Every row gives one point. The points of each table are mixes of a few directions, plus a little noise. Count the directions of each table, and those that both share. Where both have some left over, give the other angles between the two spaces (their principal angles), to ten degrees, smallest first.
(in the rows, 128 means zero)

First, 6 rows:
[[193  99 181]
 [ 62 133 112]
 [ 88 108 153]
 [111 130 120]
 [103 183  45]
 [211 114 159]]
Second (4 x 3):
[[123  93 180]
 [ 87 148  92]
 [120 176  53]
 [177  92 185]]
Directions: first 2, second 2, shared 2

First (8 x 4):
[[123 146 114 127]
 [137  93 153 131]
 [112 196  79 121]
 [127 132 126 128]
 [157   7 214 138]
 [129 127 128 128]
 [106 221  61 120]
 [135 102 146 131]]
Second:
[[129 110 143 150]
 [126 212  59  28]
 [129 113 141 146]
 [128 121 134 136]
 [129  85 164 180]]
Directions: first 1, second 1, shared 0; angles 40

First:
[[156  89 118  58 159  81]
 [121 115  78 146  83 127]
 [137  80  49 102  84  97]
 [100 177 160 198 116 178]
 [ 93 209 220 217 150 203]
 [134 116 121 111 131 117]
 [150 109 145  68 172  97]]
Second:
[[ 88 108 110  76 108  72]
 [119 119 151 112 135  96]
 [138 137 144 218  84 153]
 [ 91 167  43  51 162 180]
 [216 120 144 219 121 181]
 [ 83 136 172 108 132  89]
 [104 127 131  67 152  95]
 [222 112 102 222 105 183]
 [ 92 136 158  79 153  96]]
Directions: first 2, second 4, shared 2

First:
[[ 75 143   8 144 206 114 242  89  69]
 [135 125 142 127 119 129 114 132 135]
 [158 119 194 120  86 136  68 151 162]
 [150 122 177 121  97 135  82 143 153]
 [112 132  95 133 149 123 160 116 113]
 [177 110 239 116  55 142  21 164 184]
 [ 83 143  23 143 196 116 228  96  76]
 [169 115 220 116  69 140  39 159 173]
 [107 135  86 132 157 124 170 114 105]
 [115 132 100 134 148 126 156 118 113]]
Second, 10 rows:
[[ 88 135  81  49 122 241 219 203 121]
 [141 124 137 147 128 108 102 115 129]
 [166 118 160 197 129  51  48  77 129]
 [123 138 156 136 139  65 131  74 141]
 [143 129 161 164 136  53  96  71 140]
 [155 125 153 176 131  66  73  87 130]
 [ 94 135  96  63 127 202 203 178 128]
 [188 101 119 202 110 130  19 159 108]
 [ 95 132  90  66 123 213 196 188 120]
 [ 90 144 123  74 136 142 198 124 133]]
Directions: first 1, second 2, shared 0; angles 60

First:
[[164  54 178 144 158 191 143 115 132 148  90]
 [115 130 156 170 124  89 187 144 115 170 144]
 [115 151  48  76  95 107  86  84 116  99 155]
 [ 70 192 146 162 121  46 201 197 135 155 179]
 [147 181  74  87 112 142  16 108 130  61 105]
 [181 123 173 189 129 138 102 112 101 148  73]
 [102 209 153 158 133  86 126 201 145 115 134]
 [142  89 169 109 174 206 112 158 168 103  96]
 [ 96  82 100  86 127 130 182 112 136 142 173]
 [147  70  83  98 107 145 124  49 101 139 133]]
Second (9 x 11):
[[129 112 124 116 130 139 129 121 130 127 129]
 [ 79 203 123 171  96  19 186 163 108 163 179]
 [150 203 169 191 127 100  85 171 120 120  89]
 [175 131 159 141 149 180  60 133 136  99  68]
 [ 96 140 111 128 111  83 174 131 120 149 169]
 [101   7  67  30 131 182 187  62 141 136 183]
 [111  41  88  59 132 169 166  80 137 134 163]
 [164 146 158 151 142 156  71 141 132 107  78]
 [146 167 155 162 132 124  93 150 126 119  97]]
Directions: first 4, second 2, shared 2

First (8 x 12):
[[137 196 105 157 116  91 108 174 143  94 143 113]
 [123  91 135 110 107 138 151 118 134 125 105 154]
 [114 199 169 158 150 133  93 101 106 108 162  96]
 [151  94  92 126 185 137 107 137 101 196 162  92]
 [110 165 142 129  34  97 162 154 183  37  71 188]
 [159  66  78 117 195 142 111 137  97 217 164  88]
 [102 126 159 114  53 124 172 120 164  63  70 192]
 [129  87 148 113 181 166 119  79  87 182 154 103]]
Second (11 x 12):
[[143  47  78  42 140 161 132 120 104 191 118 168]
 [112   7 207 168 175 166 179  52 113 181 123  86]
 [127 177 128 154 113 106 119 151 141  96 132 120]
 [103 192 162  97 112 150 104  85 110  87 129 157]
 [123 125 104  73  67 125 146 144 149  94  84 199]
 [113  91 178 176 102 117 178 117 159 100  96 124]
 [130 223 118 163 118  95  97 164 140  84 148 109]
 [120 174 157 120 207 171  66  64  61 169 196  80]
 [152 127  75 152  96  81 144 206 170 114 111 130]
 [126 130 121 104 122 136 124 124 124 127 125 145]
 [158 113  78 157 155 102 121 182 135 162 149  90]]
Directions: first 3, second 4, shared 3

First:
[[ 91 139 135  97  94 177 109 123 104 114 108 163 145 106]
 [181 120  98 182 222  71 168 110 118 146 125  51  91 206]
 [100 134 131 106 106 163 116 124 107 119 112 154 140 117]
 [169 123 107 165 196  96 159 109 113 139 119  70  98 185]
 [166 149 139 117 129 171 144 104 102 110  93 100 111 121]
 [159 125 115 153 173 103 149 118 122 136 124  89 109 164]
 [175 115 125 161 159  71 146 137 164 144 156  90 108 141]
 [ 99 136 129 108 114 166 119 119 100 118 106 149 139 124]
 [100 130 158  91  44 151  95 154 166 120 150 187 158  49]
 [123 106 143 136  89  67 111 172 207 148 193 158 143  85]
 [ 46 130 127  94  83 170  94 136 106 119 119 195 164 109]]
Second, 11 rows:
[[150 124 135 136 125 107 132 136 153 133 145 119 123 116]
 [133  98  86 190 218  33 150 134 139 163 157  87 110 213]
 [ 73 147 124  89 107 210 111 105  63 105  78 164 147 129]
 [ 87 139 121 105 122 180 118 111  80 114  93 151 141 137]
 [181 118 144 147 121  77 138 148 189 140 169 105 115 101]
 [152 135 152 113  89 141 124 135 153 120 136 133 128  81]
 [ 96 130 111 125 144 146 125 116  92 126 107 136 134 157]
 [166 116 133 151 137  78 138 143 172 142 161 106 116 122]
 [ 62 158 135  66  79 249 103 100  48  91  61 181 155 106]
 [188 122 155 140 105  85 136 150 196 136 170 108 115  82]
 [121 119 110 147 162 102 134 127 122 139 132 117 124 163]]
Directions: first 3, second 2, shared 2

First:
[[153 178  93  94 162 204 211 128 163 115 118  66  89  85 103 143 163 139
  196  90]
 [ 88 151 160 147 135  86  47 136 168  81  32 249 111 177  49 139  73  71
  136  46]
 [121 103 142 140 112 101 105 126 106 139 147 139 145 138 147 120 121 132
   99 157]
 [161 189  85  82 171 224 234 127 171 115 119  49  78  73 104 145 174 146
  210  83]
 [133 141  86 167  80  40  73 102 112 162 141 126 220 139 197 192 114 141
   54 198]
 [142 140  94 144 106  98 122 112 121 153 145 100 173 118 171 163 133 144
   98 170]
 [115 116 152 122 142 140 123 137 135 112 114 153 100 138  98 106 120 112
  145  99]
 [118  81 170 118 139 153 139 144 103 126 155 132  96 132 118  73 128 130
  135 129]
 [125 104 128 152 102  84  89 121 102 150 152 135 169 144 163 132 118 133
   83 172]
 [120  75 168 122 131 148 136 143  99 131 160 128  97 133 127  72 131 135
  128 137]]
Second, 11 rows:
[[148 156  75 148  97  86 119 105 122 159 145  89 194 117 189 186 138 151
   89 183]
 [ 99  89 183 132 134 122  91 145 118 108 111 190  96 157  88  81 102 103
  127  99]
 [112  82 165 138 117 108  96 137 101 132 146 158 127 151 131  93 114 123
  105 143]
 [142 208  72 133 132 116 126 111 181 115  69 131 153 118 113 205 127 114
  145  95]
 [ 99  93 163 166  97  46  35 128 108 132 111 210 166 177 135 125  83 105
   67 146]
 [141 197  96 103 164 180 176 127 185  97  73 118  92 105  77 161 143 115
  196  57]
 [106  32 205 117 134 155 133 156  75 131 184 138  77 143 123  28 127 134
  123 146]
 [161 177  63 125 120 132 166 106 138 153 147  55 169  94 175 185 159 158
  126 162]
 [158 208  48 135 120 111 144 100 166 140 107  84 182 101 161 217 145 142
  126 139]
 [127  93 160 106 147 179 164 145 114 123 152 113  80 121 112  76 142 134
  156 119]
 [119  72 178 107 145 176 157 150 100 122 163 125  69 125 108  54 138 131
  151 121]]
Directions: first 3, second 3, shared 3

First:
[[ 99 222  85 138 194 129 154  97 109  73 154 171  21 146  64 121 104  73
   79  94  82  94  57  51]
 [138  98 134  67 114 174  85 138  91 133  82  91 161 117 200 108 164 193
  165 225 127 167 169 175]
 [131 124 133  93 125 170 100 135  86 145  96  96 155 132 179 100 163 167
  151 203 117 164 154 159]
 [141  88 148 125  99 130 116 143 133 154 116 108 176 122 156 128 141 152
  149 146 146 145 159 161]
 [107 191 109 186 165  93 175 108 150 108 177 173  62 148  43 138  91  51
   78  34 111  85  69  60]
 [142  84 125  84 112 127 106 132 145  96 108 126 129  97 157 148 122 168
  149 154 144 125 147 150]
 [150  55 155 157  80  78 137 144 192 146 145 131 176 106 120 167 104 129
  141  70 178 112 153 151]
 [126 139 118  84 140 167 102 126  88 118  99 110 122 128 167 106 152 162
  142 198 108 151 138 142]
 [108 189 101 157 169 109 160 107 136  93 160 168  56 141  63 134  98  73
   87  68 106  93  73  68]
 [142  76 180 224  71  70 161 153 185 218 168 120 224 141  97 146 119  87
  131  31 179 126 156 151]
 [126 140 121  94 140 161 109 127  93 124 106 113 124 131 158 109 149 153
  137 185 110 148 136 138]]
Second (8 x 24):
[[154  77  68 120  74 138  83 172 138  98 111 120 134  94 111 128 102 190
  200 201 129 185 194 187]
 [148  52 156 106  91 134 119 130 135 133  90 134 144 139 140 139 116 163
  161 108 162 121 170 166]
 [128  77 155 110  75 111 109  92 148  95  73 141 160  79 143 121 147 185
  130 151 170 126 154 129]
 [135  92 101 109 111 162  90 140 109 128 100 156 100 142 105 112 114 156
  147 131 148 128 154 151]
 [109 191 148 105 210 114 159 112 142 122 178 124  97 132 163 166 140  64
   60  87 109  71  44  77]
 [109 228  42 222 116 153 136 139  71 118 137 137  83 164   7  48 109 105
  154 172  53 210 146 105]
 [110 166 171 139 180 122 145 130 133 196 177 105 170 134 178 143 167  66
   56  94 140  87  66 100]
 [132 143 188 117 164  93 188 112 149 134 157 101 133 146 164 168 131  92
  116  73 113  99  92 110]]
Directions: first 3, second 6, shared 2; angles 60

First:
[[137 108 129 117 144 129 138 126 119 142 140 123 120 128 131 138 114 120
  135 158 137 120 109 118 122 124 145 116 134 144 132 115]
 [130 125 131 142 136 138 125 139 124 132 126 140 126 139 119 138 123 115
  126 141 148 118 129 137 117 134 121 137 128 139 127 123]
 [106 165 123 131  96 116 114 116 147  99 110 123 144 114 137  98 156 158
  116  63  88 155 161 136 153 125 108 138 115  91 123 155]
 [106 154 127 139 111 128 115 123 139 107 111 133 140 124 131 111 145 143
  116  87 109 143 156 142 142 128 109 142 116 107 124 145]
 [148 123 127 129 123 125 131 138 128 133 135 127 125 132 119 135 128 123
  133 135 137 122 120 122 120 133 127 127 136 128 126 126]
 [143 109 128 113 136 124 139 126 122 141 142 119 121 126 130 135 117 123
  137 152 132 122 107 113 123 124 146 114 137 138 131 118]
 [160  96 128 112 143 125 145 134 117 152 151 118 114 131 123 146 110 112
  143 174 148 112  93 107 112 127 152 109 145 148 132 109]
 [ 78 153 129 134 131 135 115 108 132 107 104 135 139 119 146 108 138 144
  110  95 104 146 160 151 151 119 117 140 106 120 130 139]
 [146 119 129 136 132 133 131 143 124 137 134 133 123 139 116 141 122 114
  132 147 149 115 119 127 113 136 126 131 135 137 127 120]]
Second, 10 rows:
[[137 127 135 141 122 119 117 125 158 115 129 130 128 132 137 124 121 135
  140 116 131 120 151 143 127 127 123 129 114 121 119 125]
 [117 139 133 135 123 128 121 123 147 114 131 138 135 131 132 125 126 135
  137 115 126 132 147 141 135 127 122 126 120 125 123 126]
 [ 88 147 131 131 134 155 132 127 123 125 126 149 130 131 125 140 130 126
  129 134 128 136 134 129 143 129 122 126 121 138 133 121]
 [114 138 123 126 121 136 130 125 124 129 115 124 121 120 128 129 142 136
  119 119 113 133 129 118 138 127 126 130 121 118 132 135]
 [249  68 119  96 133  46 129 138 101 147 162  77 146 126 123  92 112 113
  122 135 141 120  76 122  80 128 152 126 187 125 121 147]
 [144 110 127 133 137 132 130 133 121 142 124 122 113 131 125 140 123 118
  125 150 142 110 118 122 114 131 135 131 127 135 129 122]
 [119 132 123 128 124 138 131 127 123 134 115 123 117 122 127 134 139 132
  119 127 119 127 126 116 133 128 129 131 121 122 132 131]
 [134 124 123 129 121 128 130 127 127 135 113 115 114 121 130 130 138 133
  118 126 120 120 126 116 127 129 131 132 121 117 130 133]
 [ 82 157 138 124 133 141 126 124 131 106 150 163 161 138 126 123 119 126
  144 119 130 158 143 151 150 125 115 119 135 144 129 122]
 [ 98 137 128 137 133 157 132 130 126 132 116 140 116 130 126 147 132 126
  126 141 131 123 133 124 136 129 124 129 114 135 133 120]]
Directions: first 3, second 4, shared 1; angles 40, 70

First:
[[171 133 172 132  98 114  44  75  33 141 103 153  81 134 100 108 108 124
  148 119 181 108 113 133 129  93  75 114 114 127 126 149]
 [107 137 138  64 124  99 157 105 145 129 110  69 197 166 155  81  99 125
  121 158 126 156 151 134 141 102 191 132  85  76  85 137]
 [ 96  85 109 201 182 194 240 183 207  77 118 147 154  96 168 160  88 146
  153  27  93  74 117 156 134 162  77 195 127 107 192 160]
 [131 125 140 129 137 123  78 121  99 139 126 114 104 114  99 138 117 141
  130 154 131 146 140 130 142 124 126 116 115 166 123 120]
 [101 106 148 117 163 136 164 121 144 108  94  74 180 131 147 105  54 148
  146 110 119 130 152 155 159 111 140 164  68  99 125 157]
 [160 142 130  82  92 119  83  95 100 151 143 104 122 154 107  92 139  92
  116 139 153 146 137 101 117 113 148 102 148 147 124 107]
 [146 166 107  82  71  96 140 114 137 148 156 150 140 171 147 100 197  86
   99 153 142 136 110  96  90 124 167  96 176  91 100 106]
 [116 110 123 149 163 147 103 150 133 129 135 105 107  95  98 159 112 148
  130 139 107 146 149 131 147 145 125 129 121 191 144 112]
 [143 151 117 162 100 111 112 139 108 137 145 211  78 120 128 162 200 128
  119 144 137 107  89 120  99 142  99 104 172 122 121 121]
 [106 125  97 164 150 141 160 178 175 122 152 152 116 101 131 176 166 143
  117 136  92 130 123 126 121 165 132 128 156 155 139 110]]
Second (9 x 32):
[[158 160 195  83 138  68 146 157 195  65 118 128  87 122 168 170 165 125
   92 147  82 181 132 156 109 126 126 160 107  99 132  96]
 [109 103  65 129 136 188 160  87 124 132 156  95 166 110 110  81 103 122
  131 113 121 139 141 105 150 159 160 119 150 159 158 141]
 [139 157 155 119 149 123  57 150  90 193 130  95 108 161 146 126  92 121
  145 125 155 158 143 103 149  83 130  95 102 231 139  88]
 [ 82  89  68 149 126 174 141  76  83 147 130 118 178 112  92  79  86 154
  149 144 142 109 129 128 158 143 148 113 122 111 107 179]
 [139 163 169 109 117  99 127 132 111 145 114 168 107 164 182 125 110 135
  126 131 152 144  88 138 112  89  90 122  92  91  98 145]
 [132  95 143  91  95  95 164 137 199  70 117 126 143 119  85 152 161 123
   85 156  97 119 130 165  85 155 128 168 145   7  81 149]
 [117 148 124 214 149 127  84 128  47 168 109 177 110 116 140 142 139 154
  183 111 162  72 118 119 159 107 106 102 122 191 149 130]
 [161 149 158 124 119 104 124 165 162 118 131 149  94 145 150 161 163 102
  116 100 125 123 118 123  97 121 102 139 149 132 147  95]
 [113  85  74 134 122 167 147 114 146 116 145  96 163 103  76 113 133 119
  124 124 111 110 151 119 132 164 159 136 165 131 141 133]]
Directions: first 5, second 6, shared 2; angles 40, 50, 70

First:
[[152 159  65 105 133 141  91 175 141 122 168  86  97 154 149 128 165 119
  100 172 117 142 103 153 195 174 166 113 134 198 103 189]
 [133 152 156 156 144 114 119 107  79 101 134 112 121 107 118  72 116 101
  158 156 147 114 108 122 132 131 107 113 115 114 122 161]
 [ 96  91 137  92  89 130 154  87 135 128 116 129 163 127 151 156 119 191
  139  73 111 178 175 147  87  47  96 130 119  65 152  66]
 [150 144 160 183 170 132 119 129 105 129 126 152 115 105  87  85 112  75
  133 160 162  70  99  96 136 179 144 141 122 139 108 169]
 [139 158  81 100 118  79 143 224 183 153 107 113  92 184 137 208 131  94
   94 147  64 121  94 122 130 180 125 127 205 206 156  89]
 [ 84  34 133 105  90 180 128  72 185 157 103 203 182 122 169 180 196 203
  119  27 175 143 210 136  96  70 173 124  64 111 140  67]
 [147 149 146 163 159 136 116 119  93 116 143 123 118 106  99  76 108  98
  137 163 149 102 105 116 145 154 133 136 118 122 105 177]
 [118 151 121 110 109  82 132 148 121 112 116  97 115 148 154 140 136 116
  145 138 101 142 114 136 121 122  92  96 152 146 155 107]
 [127 108 130 127 129 154 130 110 134 136 134 142 142 118 120 128 122 150
  120 112 137 134 145 130 126 114 141 146 114 105 117 127]
 [135 133 151 140 139 131 147 109 103 125 133 122 136 110  97 106  74 133
  135 133 118 133 126 122 112 108 104 156 137  73 122 127]]
Second:
[[152 139 111 135 150 166 111 127 116 127 166 113 122 116 107  96 112 133
  111 156 135 133 119 137 166 145 155 152 117 121  90 184]
 [ 79  92 152  96  77  87 162 103 146 129  78 145 157 141 169 181 143 163
  155  61 110 156 168 131  61  57  78 100 133  96 186  26]
 [153 167 130 170 163 100 109 180 127 130 117 138  89 136 110 114 145  45
  124 178 143  60  75  96 151 218 149 114 148 208 123 167]
 [141 137 121 136 141 141 119 134 123 128 143 123 121 124 117 113 123 121
  120 146 133 122 118 128 147 146 142 137 126 135 111 156]
 [ 77 111 167 121  84  37 163 140 155 131  40 164 136 155 173 197 166 102
  167  74 115 105 139 102  47 105  71  72 155 156 213   7]
 [120 113 125 111 115 144 134 105 127 127 137 122 144 123 134 130 119 164
  128 109 122 158 150 143 122  91 122 136 118  93 126 118]
 [141 131 117 129 139 153 119 123 121 127 152 118 127 120 116 110 117 138
  118 141 131 136 127 136 149 131 142 143 120 118 105 159]
 [103 131 154 139 112  59 144 155 145 131  66 155 119 149 151 168 159  81
  152 111 125  88 116  99  83 146  99  86 153 175 182  63]
 [158 150 114 148 159 152 107 144 117 128 158 118 110 121 103  96 120 105
  112 169 139 110 103 125 169 172 158 145 125 149  93 190]
 [148 133 112 129 145 167 114 120 117 127 166 112 127 116 110 100 111 143
  112 148 133 141 126 141 161 133 150 152 116 112  93 176]
 [135 104 104  96 122 201 125  77 114 125 187  99 157 106 119 102  93 213
  110 115 122 198 167 170 153  64 141 171  96  44  85 162]]
Directions: first 5, second 2, shared 2
